Rows are points. A path goes straight from each point to the next, and from the last back to the first. The post is the endless flat space through its rows: a point in 2 columns, a line in 3, a plane in 4, and so on, so that a path can go around it. How many times does the path go around the post? Going back the other way cancels.
(in the rows, 128 means zero)

Post (2 x 3)
[[143 129  74]
 [114 111 173]]
Path (21 x 3)
[[170 108 114]
 [158 126 141]
 [139  52 157]
 [ 94  55 138]
 [ 84 107 102]
 [109 146 108]
 [138 179 137]
 [188 130 120]
 [163  69 130]
 [118  84  82]
 [ 70 104 148]
 [ 96 151 101]
 [141 166  99]
 [156 128 140]
 [151  88 178]
 [148 107 168]
 [166 137 157]
 [108 164 145]
 [ 53 131 164]
 [ 65  73 121]
 [134  82  99]]
Times around: 1

Post (7 x 8)
[[104 108  93  92 178  84 121 177]
 [ 86 101 152 120 130 128 135 123]
 [104  96 116 102  88 198 133 230]
 [ 90 132 175 241 131 155 153 111]
 [ 91 129  83 157 140  38 106  87]
 [125 127  99 161 129 194  54 130]
 [136 104  71  92 127 202 123 153]]
Path (21 x 8)
[[ 88  54 139 117  77 167 100 148]
 [145  88 135 167 110 134  88 163]
 [115 112 121 100 142 133 115 200]
 [158 106 123 124 122 148 112 129]
 [134  77  72 153 155 102  56 175]
 [ 87 110  95 190  89 134 100 136]
 [ 96 107 123 111 181 168  99 123]
 [120 154  99 134 162 147  67 121]
 [147 161 106 159 158 128 103 124]
 [139 102 156 140 129 134  89 149]
 [167 135  80 140 173 148  75 120]
 [105 160 147 159 132 113 166 130]
 [ 86 169  84 175 146 155 117 139]
 [ 67  75  94  67 129 192 176 129]
 [ 91  69 116 161 134 146 141 115]
 [ 81  93  96 126 133 102 181 142]
 [ 78 126 112 154 147 197 105 147]
 [ 88 168 145 106 162 123 153 157]
 [123 175  87 180 118 174 102 172]
 [ 87 129  87 119 110 162 152 158]
 [ 58  86 118 141 155 155 110 122]]
Times around: 0

Post (10 x 11)
[[114 118 139 177 137 130 171 110 129  79 132]
 [ 87 122 110   7  47 132  55 121 132  79 154]
 [126 102 111 149 158  84 132 148 161 115 144]
 [102 131  82  27 119 150 128 133 113 112 123]
 [ 91 141 148  36  79 164  89 143 149 133 123]
 [133 132 153 148 178 114 121 114 115 100 171]
 [138 121 128 157 128  77 149  65 126 180 126]
 [120 108 115 202 182 113 115 133 110  79  71]
 [121  90  98 194 182 141 116  82 146 130 138]
 [100 116 115 170 130 110 118 131 103 163 187]]
Path (23 x 11)
[[ 98 151 131 168 163 128 104 131 116 122 141]
 [112 168 147 172 112 129  95  82 143 121 163]
 [ 73 158 137 126 128 137 128 157 125  96 177]
 [ 77 137 104 110 158 127 136 125  73 165 184]
 [121 106 165 107 131  91  89 123 127 129 111]
 [125 100 132  98 121 142 108 168 139 136 169]
 [184 102  99 129 153 125 124 102 148 118 148]
 [156 118 145  96 138 145 108 110 164  84 176]
 [115 112 156  96  88 131 165 110 112 140  64]
 [122 108  94 113 162  85 139 146  83 144  92]
 [128 125 150 111 135 129 115 137 134 118 141]
 [122 127  79 109 144 185  70 135 115 113 132]
 [137 138 115 178 150  66 153 137 147 155 144]
 [159 125  59 100 154 157  80 103 173 128 152]
 [106  91 103 175 112 133 127 137 128 138 143]
 [117  68 137 194 152 139 156 128 115 104 124]
 [174  96 101 108 152  96  84 122 160 123  93]
 [138 117  77 156  61 106 142 128 167 141 127]
 [109 119 103 147 142  93 148 167 165 134 162]
 [ 69 145 106 141 133 110 134 129  94 131 187]
 [ 78 104 135 106 135 123 144 107 106 152 123]
 [ 96  78 117 142 154 113 134 111 162 140 113]
 [ 54 122  97 118 167 129 121 136 148 141 143]]
Times around: 1

Post (17 x 18)
[[127 114  67  64 149  91 113 123  99 116  77  44  95 115 104 153  83 115]
 [128 110  40 116  70 169 145 142 109 136 105  83 103  94 154 165 140 108]
 [116 116  72 165 116  82 145 128  88 139 141 101 120  89  89 162 117 165]
 [122 153 187 156 144 191 118 127 166 108 162 164  48 142 129  64  78  68]
 [121 120 185 114 106 175 114 122 148 133 141 200  52 121  63 153 105  80]
 [127 129 192 110 157 188 126 139 148 158 189 135  92 185 111 133 150 162]
 [117 117 108 108 141  88  85 161  67 108 113 132 139 104 143 143 136 102]
 [123 111  53 142 111 126  66 127 105 122 137  59  79 112  87 144 160  66]
 [135 126 169  73 154 151 159  99 206 149 204 150 110 116 103  84 171 139]
 [132 101 103 123  78  86  82  88  96 149 102  68 163 138 121 151  84 108]
 [132 116   7 134 134  99  81  98 107 120  86 122 139 152 113 179 111 121]
 [116 144 198  76 169 159 114 155 244 183 242 142 111 125 124 145 102 151]
 [116 115  83 140  89  85 167 153 139 114 124  94 100 160 111 168 143  66]
 [127 133 170 136 119 200 121 188 198 122 119 147 109 124  60  83 122 103]
 [136 150 200 172 157 171 106 110 177 136  64 130  76 100 129 153 118  68]
 [131 117  84 125 159 141 142 129  86 174 131 104 141 126  96 146 108  62]
 [126 135  78 111  99 105 129 156 145 206 113 119  60 132 129 108 141 121]]
Path (15 x 18)
[[135  95 155 143 114 128 105 120 122 138 158 118 149  84  55  98  87  85]
 [128 106  72 190 153 111 146 103 180 161 161  83  94 172  87 163 131 111]
 [100 109  93 165 112 125 139 123 161 151 125 119  41 157 100 143 106 100]
 [109 133  94 128 136 148 138 111 152 134 156 149 117 123 120 108 115 128]
 [121 168 139  74  92 149 119 131 164 149 136 133  71 150  82 142 117 110]
 [153 142  94 155 125 165  82 114 175 172 141 152  99 144  77 137 160 121]
 [170  95 107  92 146 125 115 184 143 137 148  94 129  96  98 109 145 159]
 [118 104 122 151 163 146 128 151 177 111 137 101  81 102 100 108  86 104]
 [121  68 119 124 124 166 148 129 102 149 141  89  97  93 111 116 113 135]
 [140 109 112 124 107 103 157 134 158 164 145 122 114 131 107 137 144  92]
 [153 140  96 144 141 110  87  88 116 135 146 124  68 106 106 162  95 126]
 [152 159 143 119 173 104 123 132 114 119 121 158 142 145  69 144 163 115]
 [115 112 154  72 123 162  94 103 100 143 155 107 139 156 128 176 110  85]
 [ 90 117 103  88 108 109 132 125 123 164 124 120  33 114 103 104 102 120]
 [ 99  99 137 158 137 120 137 100 182 162 116  97  54  94 115 150  67  92]]
Times around: 0

Post (17 x 18)
[[141 154 116 106 126  85 110  80 132 113 140 127 122 116 129 102 126 150]
 [122 120 135 158 124  72  90 104  79 100 184 139 146 142 150 113 114 146]
 [121 153 128 124  77  51 105  94 101  92 176  92 158 136 135 147 140 169]
 [141 140 156 135 115  72 108 131 112 116 141 106  93 137 143 144 144 101]
 [146 151 120 100 102  95  88 123 103 145 195 108 145 136 117 116 107 138]
 [124 119  76 160 127 172 147 162 144 175 115 101 212 131 189  74 209 145]
 [132 155 143 126  93  99  97 123 128  91 141 119 151  63 115 142 120  88]
 [115 146 115  88 103 170  88 129 164 116 112 180 140  85 147 193 178  50]
 [132 154 110 113  54  88  83  68 121 104 139 117 140 133 142 135  94  87]
 [122 136 136 144 127 249 152 146 170 140 121 114 186 134 183 106 191 130]
 [127 101  73 184 120 135 180 191 105 127 130 130 102 133 138 167 130 143]
 [102 125 103 165 137 147 180 162  59 148 116 115 102 123 103 148 175 120]
 [130 129 152 125  86  82 119 131  91 154 110 114 148 133 125 127 111 170]
 [119 139 102  68 133 153  97 146 150  73 114 143 177 128 157 147 146  61]
 [129 123 112 138  74  99  75 134 109 100 140 114 131 142  98 117 148 152]
 [140 147 136  80  86 131 125 122 165  91 135 186 161 115 112 153 164  29]
 [120 129 128 140  81  99 152 164  58 138 144 118  88 109 150  95 154 165]]
Path (22 x 18)
[[131  89 100  85  91 127 108 133 113 137 153 116 114 166 137 104 184  79]
 [ 97 132 117 114  53 127 119  96 106 100 161 161 124 136 110 126 136 110]
 [133 144 143 148  94 114  99 130 134 131 190 143 153 117 162  93 146 141]
 [114 141 160 121 119 125 102 150 123 128 109 134 201 102 197  75 144 120]
 [ 93 137 134  97  80  94 126 155  89  77 149 122 182 141 135 149 139 121]
 [ 95 116  92 114 117  99 103  91 124 146 162 113 164 113 151 170 111  99]
 [128 127 140 113 102 137 104 105 122 116 157 120 152 127 161 146 178 122]
 [168 126  75 153 109 109 105 117 105 102 144 109 142 132 126 155 133 125]
 [131 142 101 156 101  91 126 139  80 120 113 164 132 112 177 122 156  91]
 [117 128 127 181 105 101  92 146 129  63 113  98 176 139 173 127 144 118]
 [101 148  96 123 144  85 114 119 112 124 145 143 149 126 144 163 146 118]
 [106 157 117 152 118 112  99 139 153 123 160 154 141 119 143 143 128 118]
 [ 90 152 134  94  94 143  71 123 106 157 173  83 166 128 140  88 158 106]
 [ 96 129 125  87  85 118 112 110 128  96 154 108 121 120 167 133 177 118]
 [171 116 130  99 129 135 130 125 135 126 113  94 106 116 121 118 143 103]
 [130 125 105 111  91 139 132 145 100 166 129 143 138  84 118 163 157 109]
 [123 127 104 122  94 111 185 138 139 106 129 126 136 119 158 138 130 102]
 [108 136  97 134 101 122  93 145 134  96 181 139 153 133 116 120 155 100]
 [ 93 170 113 164 130  97  84 110  99 104 136 124 113 152 110 132 140 131]
 [114 184  96  99  66  97 136 112 151 166 155 145 145 116 172  96 130 110]
 [ 96 123 110 107 132  97  96 140  99 117 120 125 123 137 120 137 169  74]
 [130 114 124 124  72 122 102 133 135 134 156 117 168 105 170 117 165 106]]
Times around: 1

Post (17 x 18)
[[127 146 161 125 172  85 101 106 153 120 177 187 170 150 120 139 121 117]
 [121 126  51 129 150 134 159 122  86  62 145 127 163  92 203  81 111 116]
 [153  93 142 145 137 104 137 110 139 131 133 116 111 108 131 120 109 143]
 [ 90  74 109  98 127 153  96 114  94 157 173 138 134 114 178 129 102 105]
 [169 130 110 104  80 116 144 157 187  55 142 187  99 111  98 143  97 100]
 [158 125 141 194 157 140  93  53 156 157 187 121 151 154  89 159 159 157]
 [106 129 157  83 117 147 150  98 145 170  80 134  77 151 133 117 101 133]
 [157  87 103 135 147  87 107  98 125 128 131 117 179 144 105 137 105 136]
 [115 133 170 131 152 132 223 157 162 131  87 166 118 101 127 126 127 129]
 [ 90  67  85 133 144  90  65  83  97 160 169 123 110 139 136 141 136  69]
 [148 153 146 120 134 155 200 137 114 122 161 169 132 121 124 143 165 177]
 [138 104 136 168 115 121  98 112 140 136  94 133 107 130  96 129 130 143]
 [129 166 120 118 167 112 154 150 134  94 100 170 128  98 130 148  70 141]
 [114 184 120 100  82 144 180 123 134 178 131 144 134 119 128  91 138 133]
 [163 113  80 132 168 149 153 108 111 125 101 135 132 111 112  73 111 151]
 [162 125 166 122 143 134 143 138 131 135  98 141 166 116 193 169 146 115]
 [136 179 169 128 175 171 172 140 108  96 174 131 120 142 102 135 126 130]]
Path (25 x 18)
[[149 140 158 113  99 158 146  98 139  91 174 140 114 120 187  97 117 125]
 [ 86 149 201 170 130 111 165 104 167 190 124 101 158 145 118 157 105 129]
 [ 94  58  93 154 109 123 156 132 103 172 126  90  83 136  80 117 102 152]
 [ 93  71  82 159 201 114 114  70 152 139 138 116 121  86 204 161 132 119]
 [101 126 109 115 111 127 108 127 139 118 168 162 103  85 116 120 119 184]
 [146 121 153 186 217 116 108  73 156 182  98 119 145 188  25 142 139 165]
 [160 121 148 107 146 205 119 119 144 144 125 208 108 137 148 131 124 173]
 [159 166 140 130 117 201 161  90 108 159 138 150 139 129 139 155 119 190]
 [171 163 117 141 111 128 165 172  96  43 128 154 120  93  77 132 113 150]
 [144 193 138 169 190 149 175  97 163 123 141 167 127 116 130 136 129 122]
 [ 99 145 137 249 177  91 149 130 136 105 213  87 132 128 114 162 123  83]
 [132 119 123 143 178 128 153 182 109 121 140 171 153 121 126 178 126 136]
 [168 168 190 140  98 156 155 147 158 107 142 126  85 152  76 150 108 133]
 [152 152 202 138 127 120 165 115 141 123 136 158 107 156 100 191 117 112]
 [201 130  81  51 162 104  77  81 127 148 110 205 161  98 140 112 102 140]
 [133 147 169  79 144 151 179 129 133 112 173 175 150 125 151  98 165 153]
 [143 190 115 112 143  97 188 115 121 103 173 134 132 138 147  93 167 124]
 [126 147  97 167  65  94 179 146 166 104 103 151 100 113 148 127 104 149]
 [161 137  93  97 177  94 163 112 109 164 169 150 105  99 196 112 134 104]
 [128 114  94 133  96  60 101 124 147 114 122 123 128 135  99 119 103 164]
 [173 144 126 169 143 133 149 148 110 160 107 128 161 142  98 132 114 177]
 [120 100 115 152 113 136 187 177 119 116 102 147 124  88 126  82  88 149]
 [208 167 130  70 109 107 115 137 108 137 113 111 200 177 126 102 127 126]
 [134  79 148 139  74 103 165 124 183 153 144 110 164 108 123 117 129 166]
 [166  77 140 101 130 123 143  88 122 124 108 131 113  93 149 107 132 153]]
Times around: 0

Post (17 x 18)
[[134 123 132 128 131  95 152 174  70  86  81 126  94  80  95 158 162 138]
 [ 97 140 127 135  88 126 168 104 139 132 119 165  95 113 129 147 116 119]
 [ 96 160  58 146 161 114 173 171 118 123 143 134 115  60  72 109 153 112]
 [122 121 131  89 112 177 135 111 138 188 136  66 112 126 193 127 127 158]
 [114 187 153  81 133 129 249 141 116  95 176 159 140 136 124 120 110 149]
 [ 87 133 160  94 100 171  67 131 122 135 113 128  88  92 184 174 164 179]
 [126 139 105 142  85 139 137 152 197  88 123 133 117 130 155 147 155 141]
 [133 132 184 126  82  84 139 103 137 135 129 151 182 122 116 104 111 148]
 [151 104 105 115 131 144 116 175 100 103  83 193 131 121 106  77  86 133]
 [180 109 101 159 173 144 114 129 122 101  86 152 137 186 115  48 177  67]
 [106 140  88 103  71 194 163 181 126 179 110 105 171  71  87 156 140 121]
 [110 127 163 154 131 168 115 155  99  61 158 125  43 195  89 123 126 144]
 [ 86 118 100 180 103 145 124 193 145 173 108 135 167 141 142 126 104 107]
 [ 91 195 110 110 187 145 146 141 164 114 123 106 104 107 146 121  79 106]
 [124 129 111 127 168 208 121 127 134 146 112 105 100 123 144 171 144 174]
 [180 182  74 119 160  68  34  97 125 110  62 194 105 133 162 133 110 120]
 [ 79 155  78 107 132 145 132 136 104  90  80 133 148  98 143 130  94 144]]
Path (7 x 18)
[[ 91  74 151 190 140 123 166 119 120 154 153 103 122 105 118 127 164 151]
 [146 123 139 195  97 161 110 222 157 207 140 172 144  88 122 150 163 153]
 [144 183  91 129 151 135 112 114 128 145  83 154  61 104  77 172  63 180]
 [172 143 109 122 121 100 152 148 154 171 113 176  94 156 155 112  51 134]
 [100 186 126 128 103 110  91 152  68 112 120 146  98 111 150 148 131 154]
 [177 134 140 167 116  95 161 137 155 159 127 176  60 143  96 145 184  93]
 [ 81 114  85  94 154 176 186 140  86 122  88 163  74 104 148 147 123 138]]
Times around: 1

Post (17 x 18)
[[135 135 115 104 130  81 120 110 142 192 155  80 162 213 112 152  92 105]
 [123 172  89 132  50 165 116  34 163 121 124 134 135 140 124 131 179 117]
 [118 102 113 142  94 106 182 204 127 145 142 113 105 109 150 145 138 161]
 [169 154 135 147  74 178 164  37 157  82  69 130 117 113 117 159 201  74]
 [148 116 108  97 148 122  75 102 110 189 149 146 127 168 135 196 143 141]
 [113 123  95  72 145  98  95  75 109 150 143 131 112 204  64 146 152 134]
 [147 145 105 113 130  87 213 116 137 176 120 180 141 145 139 100 101 138]
 [112 116  79  99 166  99  96  91 123 210 147  74  95 176  96 129 102 112]
 [157 100 134 115 114 171 184 168  91 120 160 142 107 150 153 115 101 126]
 [124 129  97 130 148 155 136 161 119 128  90 124 129 156 160 130 122 132]
 [153 163 131 133  66 111 128  98 111 108  70 159 121 103 125 126 191  80]
 [117 158  92  93 179  88 114 115 157 175 158 134 112 144  52 161  88 109]
 [107 116 130 177 118 114 177 154 107 115 152 169 123 156 163 138 101 111]
 [174 141 140 170  73 121 112  20 182  86 108 120 101 140 127  96 161 128]
 [152 113  58  67 119  81 108 103 140 150 136 126 110 173 140 171 120  98]
 [119  74 113 129 136 119 186 181 128 144 150 151 177  86 159 101 130 107]
 [126 103  93 114 144 128 179 165  64 111 137 121 161 121 135 153  93 160]]
Path (24 x 18)
[[155 130 127  93 112  80 171 150  89 107 193  87  84 184 122 144 103 188]
 [198 142 145 162 130  81 159  72 110 116 131 199 110 192 140  78 105 122]
 [138 103  62  91  81 119 190 167  93 108 159  93  84 200 100 124 124  65]
 [143 127 156 156 120 140 128 176 114 151 180 132 129 129 123  86 149 146]
 [ 89 146 141 129 141 106 130 100 110 119 194  89 125 212 115 131 115 158]
 [156 161 109  68 149 116 141  98 113 102  48  99 124 171  97 144 114 122]
 [ 95 107  58 110 128 137  79 129 136 143  92 119  81 127 135 134 158 131]
 [122 113  78 115 135  87 157 107 202 198 116 131 148 123 105 140 111  99]
 [126  90  98  70  77  71 171  53 111 154  82 142 222 135 158 113 144  74]
 [174 178 163 136 113 121 119  97 131  91  86 154 132 133 143 127 126 116]
 [157 166 130 106 217 108 146  86  90 152 108 125  99 119  60 156  95  43]
 [208 169 151 137 116  46 178 126 102 136  76 172  63 129  97 168 147 103]
 [168 113 114 114 162 196 153 143  79 140 143  96  97 226 105 102  95 114]
 [138 149 138 161 135  92 169 197 106 133 118 153  70 168 141  83 115 162]
 [ 80 102 111 105  90  70 129 120 171 171 153  24 116 128  74 165 204 131]
 [131 131 105  84 135 185 140  95 162 134 145 149 199 183 186 134  85 107]
 [149 123 119 120 156 103 147  99 111 181  97 185  94 108 114 150 128 130]
 [143 109  73 114  93 126 225 143 107 144 127 155 106 114  84 142 104 147]
 [186 134 133 171  91  71 164  75  95 152 152 124 121 195 118 146 108 144]
 [126 184  98 148 129 123 161 113 125 165 116 144 143 159 140 102  87  79]
 [144  96  93 140  86 109 106 139 153 105 169 190 105 171 172 138 142 135]
 [148  93 117 144 148 159 134  51 133  89 163 139 101 103  79 183 120 131]
 [131 104 107  83 106 129 138 115 140 137 107 123 173 107 149 162 149  99]
 [127 182  48  17  61  76 233  87 115 157  66 161 108 115 150 105 165 106]]
Times around: 0

Post (17 x 18)
[[165 125 134 123 157 129 131 119 158 123 114 126 120 106 138 124 105 145]
 [156 135 165 130 116 151 117 125 112  98 151 147 129 102 157 130 123 171]
 [ 31 116 153 115  83 130 189 199 139  66 127  47  66 113  97  85 148 196]
 [114 132 118 176 166 140 130  92 148 119 132 129 138 160 135 149 133 152]
 [154 130 208  98  91 145 140  92 132  91 116 122  83 109 128 131 157 105]
 [181 104 132 123 111 120  98 119 123 151 121 129 209 111  95 137 161 111]
 [148 168 131 145 126 132 123  83 138 117 145 113 122  94 146 100 151 110]
 [ 92 138 131 136 124 125 124 154 157 116 164  98  62 131 132 164  86 180]
 [162 145 174 104 140 144 121 151 106 137 118 119 129 112 143 115 199 105]
 [122 110 150 176  99 122 124 115 155 141 113 113 110 146 105  85 125 185]
 [204  53 153 142  64 121  91 117  95 142 101  73 196 174 139 154 187 167]
 [127 122 159 100 124 126  90 104 134 139  70 131 160  92 130 129 112 132]
 [173 170 161 167 107 144 131 154  71 104 137 136  98  97 121 140 121 124]
 [142 126 112 144 123 116  93 135 139  89 143 157 125 130 167 142 117 140]
 [161  86 106 102 139 143 111 109 103 153 132 151 176 109 120 113  93  94]
 [147 147 113 153  91 127 148 123 153 132 144 153 124 142 155 168 112 158]
 [121  66 126 171 117 120 132 122 153 147 188 114 164  90 178 156 150 116]]
Path (23 x 18)
[[139 114 181 125  54 117 115 127 117  79 131 116 138  21 113  89 124 177]
 [161 114 193 118  86 115  58 153  71  90  79  83 105 159 178 180 140 201]
 [150  30 105 131 179 116  94 108 100 170  97 101 208 156 170 130 121 140]
 [168 186 131 158  97 109 122 120 111 143 142 156 148  89 150 176 165 143]
 [153 161 146 122  61 159 125  97 154 113 123 129 102  84 122 131  94 164]
 [125  73 161 144 166 178  94 114 140 130 143  87 152 152 157 121 198  98]
 [130 168 110 110 108 145 153  99 162  75 115 112 140  48  85  51 158 123]
 [ 99  91 156 200  76 173 168 115 149 104 156  91  77 175 161 170 105 214]
 [133 127 194 155  75 155  92  73 121 130  85 166 187 146 102  75 152 115]
 [118 164 101 148 154  81 128 118 185 172 108 130 149 125  93 135 116 157]
 [106 103 116 135 131  73  90 151 176 174 168 124 181 109 140 135 129 126]
 [179  95 107 163 127 138 104 143 117 127 131  77 151 202 149 156 160 135]
 [154 249 182 115  91 121 196 121 117 121 137 152  86  84 114 117 138 152]
 [196 139 130 161 116  92 169 101 125 133 101 176 151 125 127 164 146 125]
 [197 125 177 134 106 144 124  98  79 118 159 181 128 136 122 158 124 138]
 [203 134 178 109  67 119  91 139 123 120  91 139 101  96  95  79 135 140]
 [139 163 220 118 101 208 150 130 110  51  90 113  73 129 149 141 166 155]
 [ 86  90 210 139  71 159 133 168 123  66 137 149 107 116 167 112 166 120]
 [169  95 170 120 151 177 136  88 149 130 149  56 147 143 116 148 187 135]
 [145  83 214 176 111 168 123 102 101 144  98  76 118  72 134 183 150 122]
 [137 166 106 122 214 179 193  77 181 133 113 132 151 126 118 144 130  36]
 [156  89 134 135 101 127 124 123 151 107 139 137 181  98 166 104 122 168]
 [ 88 133 102 144  66 149 135  96 188 122 121 148 108 149 122 157 104 150]]
Times around: 1
